Every row gives one point. Two turns around zero, p and q, are shown by what they do to some points. Write where each new point lands after one turn and then the other. Backwards means that the second turn is done in reverse. Each puzzle has new turns, and all numbers are rounded.
In the rows, 128 means zero.

Turn p:
[170 118] => [157  96]
[138 120] => [132 116]
[108 146] => [122 154]
[ 96 129] => [102 147]
Turn q:
[118 144] => [110 121]
[146  89] => [170 139]
[104 116] => [135 102]
[153 131] => [130 153]
[119 160] => [ 95 125]
Where do these land?
p, then q: [119 107] => [136 107]
p, then q: [113 154] => [ 99 136]
q, then p: [158 151] => [133 165]
q, then p: [122  99] => [144 103]

Turn p:
[104 161 119] => [127 169 137]
[129 102  93] => [ 87 114 120]
[138 106 150] => [141  99 133]
[142 143 150] => [157 130 120]
Turn q:
[103 161 156] => [167 150 150]
[168 125 108] => [113  86 121]
[136 112 131] => [110 126 132]
[105 114 116] => [121 149 109]
Where do these land?
p, then q backwards: [149 150 128] => [106 137 109]
q, then p: [127 141 164] => [166 121 128]
p, then q: [135 156 154] => [132  90 137]
p, then q: [107 133 103] => [154 148 129]
p, then q: [137  86 113] => [101 162 114]
p, then q: [114 103 106] => [128 164 127]

Turn p:
[119 147 135 150] => [152 138 142 139]
[ 99 138 146 127] => [145 114 155 121]
[107 156 123 131] => [150 142 147 113]
[173  89 128 120] => [ 93 115  86 149]
[151  83 106 125] => [ 78 130 108 142]
[118 155 129 116] => [149 131 132 106]
Turn q:
[157 100 149 119] => [122 105 152  96]
[132 138 123 130] => [135 129 119 128]
[ 81 123 118 165] => [ 94 132 113 176]
[112 170 125 105] => [166 156 126 146]
[151 120 150 142] => [129  94 134 118]
[128 126  91 143] => [111 140  94 124]
[136 119 140  91] => [139 140 158 106]
Where do these land?
p, then q backwards: [117 141 117  95] => [160 113 119 114]
p, then q: [127 128 128 178] => [139  90 107 149]
q, then p: [153 142 146 167] => [ 80 130 123 146]
p, then q: [132 112 111  99] => [121 162 140 136]
q, then p: [111 117 138 100] => [159 110 129 131]
